Each row is a point. Examples show where two turns around zero, p and q, send a point. Write where each new point lands after one turn and then the other. Backwards means that the second turn is done in reverse. Each puzzle has new turns, and all numbers are rounded.
In the rows, zero is written as 128.

Turn p:
[135 125 174] -> [111 119 170]
[100 117  95] -> [127 115  85]
[ 90 149 142] -> [ 84 133 119]
[187 121 101] -> [190 145 138]
Turn q:
[ 87 180 136] -> [ 67 154 126]
[141  74 124] -> [165  87 134]
[162 105 144] -> [167 127 148]
[122 153 108] -> [113 144 104]
Where do these land?
p, then q: [176 160  91] -> [143 194 115]
p, then q: [ 77 138 172] -> [ 77  84 138]
p, then q: [148 110 127] -> [152 132 140]
q, then p: [149 132 139] -> [129 145 145]
p, then q: [ 90 100 111] -> [139  88 100]

Turn p:
[122 157 152 145] -> [104 148 148 147]
[161 105 190 117] -> [164 111 185 155]
[ 90 102  76 101] -> [118  95  86  77]
[127 168  83 131] -> [113 170  94 107]
[139 107 139 146] -> [141 114 127 154]
Turn q:
[118 100  66 137] -> [139  96  83 168]
[ 89 143 116 145] -> [101 149 109 153]
[145 139 118  81] -> [153 129 104  89]
[138  96 191 153] -> [102 105 195 121]
[151 162 149 125] -> [146 160 150 110]
Where do these land?
p, then q: [157 166 134 102] -> [141 168 141  96]
p, then q: [ 41 158 112 126] -> [ 58 126  68 117]
p, then q: [127 121 129 155] -> [125 126 129 156]
p, then q: [122 119 184 147] -> [ 95 121 175 146]
p, then q backwards: [139  66  84 117] -> [155 100  78  84]
p, then q: [153 138 147 130] -> [136 146 155 128]
q, then p: [156 128 106 120] -> [162 138 120 134]

Turn p:
[135 140 100 146 156 165 106 127] -> [124 158 119 158 150 158 104 122]
[115 177 139 159 131 189 103 135] -> [ 98 189 160 164 115 153 110 134]
[104  97 131 145  96  63 139 110] -> [118  76 125 113 114  81 146  86]
[188 151 125 114 120  97 153 141] -> [171 131  92 132 110  92 130 165]
[ 63 124 128  97 127  96 164 191] -> [ 60  99 115  91 144 112 176 169]
[149 167 146 113 157 143 104 101] -> [159 181 148 122 144 124 110 131]
[160  78 141 102 154  67 115 166] -> [148  64 112  96 161  95  94 163]
[119 131 154 156 117 162 159  95] -> [140 136 168 159 107 144 162 111]
[163  94 124 113  76 121 119  99] -> [168  99 114 106  81 138 113 102]
[ 83 121  93 135 147 177 118 115] -> [ 95 147 129 139 155 183 137  97]
Turn q:
[139  88 157 144 140 156 111  96] -> [141 100 139 158 151 147 137  82]
[155  84 123  88 163 179 100  98] -> [143  89 125 116 209 146 133  97]
[147 162 160  97 144 117 171 123] -> [133 175 161  94 131 119 161 121]
[128 162 140 115 173 110 148 159] -> [130 178 150 130 146 106 143 162]
[113 109  86 135 120 111 167 159] -> [130 111  97 124 103 105 156 173]
[134 137  75 173 126 113 150 130] -> [140 144  65 142 100 117 135 143]
[ 78 146 154  87  97 184  95 131] -> [ 64 104 165 107 143 183 104 135]
[166 150 169 160  81  96 115 145] -> [170 149 159 130  67 140  93 116]
[ 91 115  87 154 108  87  95 112] -> [101 103  89 151  99  90  88 124]
Where do these land?
q, then p: [113 120 122 101 107 120 103 154] -> [110 103 138  99 132 134 100 141]
p, then q: [189 137 118  70 151  95  89 118] -> [171 144 118  84 178 104  73 143]
q, then p: [ 94 113  89 168 123 151 168 135] -> [ 93 104  88 163 114 153 163 124]
p, then q: [ 95 140 124 185 107 116 155 105] -> [106 134 115 151  77 112 157  90]
q, then p: [ 84 139 143 101 122 203 152 143] -> [ 91 129 165 130 145 185 174 161]
q, then p backwards: [127 180 169  59  85 146 137 115] -> [ 66 126 166  75 110 155  81 115]
q, then p: [135 111 140 158 140 130 101  59] -> [157 139 139 149 143 127 130  55]
p, then q backwards: [ 88 130 130 139 129  93 118 128] -> [101 121 130  99 137 111 128  95]
q, then p backwards: [163 110 108 182 154 149 101 145] -> [188 117  93 148 158 148 142 121]
p, then q backwards: [159 107 151 110 112 116 171 130] -> [147  87 121 130 110 120 157 163]
q, then p: [162 121 112 135 177  90 114 175] -> [141 124 102 155 143  77  85 166]

Turn p:
[169 121 118 182 144 143 128 158 164] -> [179 146 115 136 175 118 100 139 159]
[135 110 155  81 140 127 117 155  66] -> [108 116 123 134  92  91 118 163  69]
[139 137 119 134 101 167 132 112 102] -> [143 126 108 121 139 153 134 109  87]
[ 76 109  55 162 124  35 150 151  98] -> [ 72 166 156 220 146  83 159  79 151]
[131 130 116  97 145 161 128 109 187] -> [160 101 106  99 107 144 152 134 173]
[193 116 127 165 114 143  96 110 185] -> [182 123 112  86 159 123  78  97 165]
[ 80 135 148  95 106 105 140 154 120] -> [ 91 134 146 160  80 149 127 143 124]
[106 104 171 128 119 138 156  98  78] -> [119 102 179 128 128 142 139 134  68]
[118 177 127 103 137 103 152 108 144] -> [106 163 139 100 105 143 164 131 150]
[133 140 145 132 150 158  81 125 136] -> [119 102  96  97 147 134 108 153 134]
Turn q:
[134 119 159 167  97 179 116 166 143] -> [112 119 159 148 137 149 138 182  75]
[134 109  65 188 167  99 129 138  95] -> [ 84 100  93 174 175  83 137  97 145]
[143 154 137  68  74 148 123 116 134] -> [136 137 129  87  68 155  89 146 119]
[116 132 143  84 130 140 151  97  89] -> [135 144 111  84 100 144 144  89 116]
[133 102 127 134 103 151  68 146 163] -> [110  94 188 145 122 145 106 157 129]
[131  73 110 177 162  62 159 186 107] -> [147  77 106 154 190  44 156 120 121]
[119 155 125  94 144 148 157 127 156] -> [142 145 106 107 112 154 149 152 158]
[118 104  98 150 185  93 142 171  90] -> [113  94 100 122 188  77 160 107 143]
[101 182 143 103  94 121 134  99 129] -> [131 192 129 103  89 127 111 132 131]
[ 87 124 119 106 142 110 161  70 125] -> [146 159 117 127  92 119 162  79 158]
[145 151 170 126 130 143  81 117 151] -> [137 150 168 125 146 173  95 138 126]
[174 131 141 137 107 142 116 103 154] -> [144 126 131 159 116 166  91 136 115]
Where do these land?
q, then p: [146 156 121 161  93 130 159 125 122] -> [101 158  99 157 155 126 127 110 116]
q, then p: [ 90 129  83 166  54 123 123 125 125] -> [ 68 154 161 173 134 157  91 100 129]
q, then p backwards: [ 94 142 165 125 101 117 158 146 122] -> [171 142 135 107 151 123 161 131 102]
q, then p: [155 159 185 106 176 109  95  85 105] -> [128 104  88  38 137 128 154 148 124]
q, then p: [119 134  88 140 162 101 102 150 150] -> [126 117 145 135 135 119 123 148 194]
p, then q: [115 138 118 137 132 129  98 190 131] -> [ 84 125 140 154 150 105 123 155 152]
p, then q: [156 140 128 120 117 145 118 123 176] -> [131 106 126 128 103 160  98 144 152]
q, then p: [150 147  82  93 106  74 107  80 125] -> [101 105 104  94 124 138  92  65 174]
q, then p backwards: [136  81 191 139 132 166 167 155  78] -> [137 123 122 124 129 191 158  77  57]
p, then q: [149 116 120 103 194 197 137 124 114] -> [145  56  68 109 138  96 133 135 124]
p, then q: [ 99  66 126 117 141 117 145 103 161] -> [189 110 152 167 120 128 141 127 101]
